Each row is a point. The window is the flat piece filled in between its corners: a triangle in 3 columns, a solid with four corners in 4, and so on. A path goes straight from each point to the next, and from the last back to the first. After which points does the path pass through the window?

Window:
0: -0.067 -0.041  0.004  0.014
1:  0.039  0.041 -0.023 -0.020
2: -0.014 -0.004  0.051  0.002
3: -0.045  0.027 -0.028 -0.003
Path:
(1): -0.053 -0.021  0.002 -0.037
(2): -0.042 -0.012 -0.004  0.022
(3):  0.025  0.042 -0.007  0.024
(4):  0.017  0.042  0.000 -0.034
(5):  0.024  0.036 -0.004 -0.045
(6):  0.035  0.045 -0.011  0.026
(7): -0.061 -0.028  0.010  0.027
(8): -0.063 -0.033  0.015 -0.013
Through the window after points: 1

Window, 6 rows:
0: -0.002  0.031  0.018  0.010  0.034 -0.003
1: -0.016 -0.017  0.044 -0.044  0.035  0.013
2: -0.019 -0.019 -0.019  0.016  0.037  0.013
3: -0.012 -0.005  0.016  0.000 -0.016  0.011
4:  0.005  0.021 -0.041 -0.021  0.016  0.006
5:  0.136 -0.024 -0.096  0.058  0.026  0.024
Path:
(1):  0.007  0.000 -0.008 -0.013  0.015 -0.037
(2):  0.030 -0.013 -0.016  0.009  0.008 -0.011
(3):  0.027  0.000 -0.023  0.011  0.005  0.035
(4):  0.001  0.036 -0.002  0.003  0.034  0.071
(5):  0.006  0.007 -0.003 -0.001  0.020 -0.069
(6):  0.054 -0.034 -0.034  0.009  0.015 -0.037
(7):  0.032 -0.003 -0.041  0.012  0.027  0.081
(8): -0.004  0.021 -0.003  0.004  0.012  0.041
Through the window after points: 2, 4, 8

Window (8 x 8):
0: -0.041 -0.059 -0.014 -0.026  0.005 -0.027  0.068  0.011
1:  0.008 -0.040 -0.063 -0.049 -0.051 -0.037  0.047 -0.001
2: -0.004 -0.060 -0.075  0.010 -0.012  0.033  0.049  0.029
3:  0.039 -0.017  0.015 -0.020  0.034  0.035 -0.020  0.011
4:  0.054 -0.010 -0.017  0.016 -0.019 -0.012  0.052 -0.004
5: -0.043  0.011  0.059 -0.006 -0.070 -0.054 -0.017 -0.008
6:  0.043  0.026  0.001  0.021  0.067 -0.021 -0.057  0.014
7:  0.031  0.098 -0.002 -0.011  0.060  0.003 -0.032 -0.021
Path:
(1):  0.017  0.005 -0.014 -0.039 -0.017  0.000  0.070  0.065
(2):  0.007  0.011 -0.017 -0.009 -0.025 -0.026  0.043  0.056
(3): -0.007 -0.024 -0.033  0.010 -0.004 -0.006  0.020 -0.037
(4):  0.009  0.008 -0.014  0.013  0.032 -0.007 -0.012 -0.045
(5):  0.022  0.021 -0.009 -0.013  0.025 -0.010  0.000  0.043
(6):  0.014  0.034  0.019 -0.023 -0.020 -0.040  0.021  0.050
(7):  0.007 -0.013  0.003 -0.003 -0.005 -0.034 -0.009 -0.075
(8): -0.004 -0.005 -0.013 -0.007  0.018 -0.006 -0.019 -0.073
(9):  0.000  0.025  0.002 -0.023  0.004 -0.014 -0.010  0.029
(10):  0.031  0.054  0.014 -0.011  0.008 -0.017  0.005  0.045
(11):  0.019  0.017 -0.001 -0.005  0.020 -0.011 -0.008 -0.046
(12):  0.009 -0.056 -0.031  0.015 -0.027 -0.006  0.029 -0.053
Through the window after points: 4

Window, 9 rows:
0: -0.008 -0.010  0.064  0.037 -0.066 -0.044  0.007  0.027  0.005
1:  0.057  0.098  0.050  0.026 -0.038 -0.020 -0.007  0.018  0.018
2: -0.010  0.004 -0.020  0.021 -0.015 -0.052  0.015 -0.003 -0.016
3: -0.047 -0.017 -0.019 -0.033 -0.009  0.031 -0.023  0.038 -0.002
4: -0.035 -0.010 -0.027  0.007  0.067  0.029 -0.062  0.070  0.011
5:  0.030  0.015  0.017  0.051 -0.021  0.028 -0.011 -0.057  0.007
6: -0.059 -0.002  0.010 -0.007  0.004  0.020  0.061  0.044  0.011
7:  0.079 -0.022 -0.031  0.028 -0.021 -0.006  0.046 -0.009 -0.007
8:  0.011 -0.012  0.012 -0.043  0.071 -0.034 -0.062  0.043  0.019
Path:
(1):  0.021  0.018  0.014  0.021 -0.016 -0.016 -0.004  0.006  0.059
(2):  0.005  0.012 -0.007  0.024 -0.027 -0.043 -0.007  0.013  0.085
(3):  0.013  0.020  0.026  0.010 -0.007 -0.021 -0.008  0.020 -0.015
(4):  0.020  0.007  0.038  0.040 -0.002  0.029 -0.007 -0.026 -0.050
(5):  0.010  0.013 -0.012  0.029 -0.022  0.006 -0.006 -0.028  0.060
(6): -0.007 -0.011 -0.048  0.027 -0.024 -0.029  0.016  0.010  0.072
(7):  0.013  0.007  0.023  0.005  0.001 -0.011  0.029  0.007 -0.072
(8):  0.032  0.020  0.030  0.023  0.013 -0.015  0.002  0.002 -0.026
Through the window after points: 2, 4, 6

Window (12 x 12):
0:  0.043  0.012 -0.056  0.011  0.120  0.017  0.036 -0.021  0.034 -0.005 -0.044  0.070
1:  0.025 -0.056 -0.032 -0.010  0.031  0.005  0.048 -0.027 -0.106  0.011 -0.031  0.054
2:  0.050  0.005 -0.006 -0.024  0.009  0.023 -0.053  0.012 -0.007 -0.011 -0.022  0.017
3: -0.021 -0.051  0.031 -0.007  0.023  0.039 -0.039  0.118  0.034  0.005  0.003 -0.002
4:  0.030 -0.065  0.045  0.028 -0.021  0.018 -0.003 -0.039  0.006  0.011 -0.001  0.004
5:  0.018  0.003  0.022 -0.044 -0.001  0.019 -0.035 -0.016  0.048 -0.061  0.070  0.004
6:  0.053 -0.018  0.047  0.064  0.041  0.009  0.026 -0.001 -0.017 -0.040 -0.038  0.035
7: -0.027  0.040  0.045  0.010 -0.044 -0.073  0.037 -0.035  0.015  0.012 -0.012  0.019
8:  0.044  0.002  0.001 -0.028 -0.012  0.016  0.051  0.011  0.006  0.037  0.057  0.010
9: -0.004 -0.027  0.017 -0.002 -0.011  0.021  0.030 -0.048 -0.141  0.097  0.073  0.006
10: -0.002  0.006 -0.013  0.017  0.021 -0.125 -0.023  0.067  0.038  0.012 -0.012  0.032
11:  0.008 -0.002 -0.009  0.040 -0.032  0.032  0.010 -0.011  0.018 -0.022  0.032 -0.002
Path:
(1):  0.013 -0.009  0.028  0.010  0.006  0.004  0.007 -0.015 -0.006  0.015  0.033 -0.032
(2):  0.015 -0.010 -0.013 -0.004  0.024 -0.012  0.009 -0.009 -0.012 -0.017  0.008 -0.050
(3): 0.014 0.006 0.009 0.004 0.007 0.011 0.009 0.019 0.001 0.021 0.018 0.094
(4):  0.021 -0.016  0.015  0.031  0.008 -0.007  0.009  0.009 -0.024  0.022 -0.013  0.067
(5):  0.020 -0.007  0.002  0.025  0.024 -0.038  0.039  0.006 -0.019  0.021 -0.025 -0.044
(6):  0.016 -0.002 -0.005 -0.019  0.045  0.001  0.038  0.016  0.009  0.013  0.025 -0.065
(7):  0.020 -0.018  0.012 -0.005 -0.005  0.019  0.006  0.023  0.003  0.016  0.024  0.041
(8):  0.019 -0.029  0.035  0.022 -0.016  0.014 -0.010 -0.012  0.002  0.006  0.006  0.049
(9):  0.028 -0.029  0.020  0.006  0.003 -0.001  0.004 -0.020  0.001  0.000 -0.006 -0.011
(10):  0.035 -0.013 -0.010  0.019  0.061  0.006  0.019 -0.011  0.003 -0.014 -0.023 -0.002
(11):  0.036  0.006  0.018  0.018  0.024  0.015  0.005  0.010  0.010 -0.008 -0.018  0.110
(12): -0.022 -0.001  0.006 -0.019 -0.044 -0.015 -0.006  0.018  0.010  0.022  0.038  0.108
(13):  0.006 -0.008  0.003 -0.003  0.002 -0.019  0.007 -0.004  0.007  0.011  0.001 -0.028
(14):  0.026 -0.008  0.008  0.023  0.017  0.002  0.017 -0.009 -0.006 -0.017 -0.007 -0.025
(15):  0.009 -0.019  0.026  0.038 -0.025  0.036 -0.006  0.022  0.022 -0.013  0.027  0.089
(16):  0.018 -0.009  0.020  0.008 -0.021  0.010 -0.007  0.005  0.007  0.023  0.031  0.049
Through the window after points: 6, 8, 10, 14
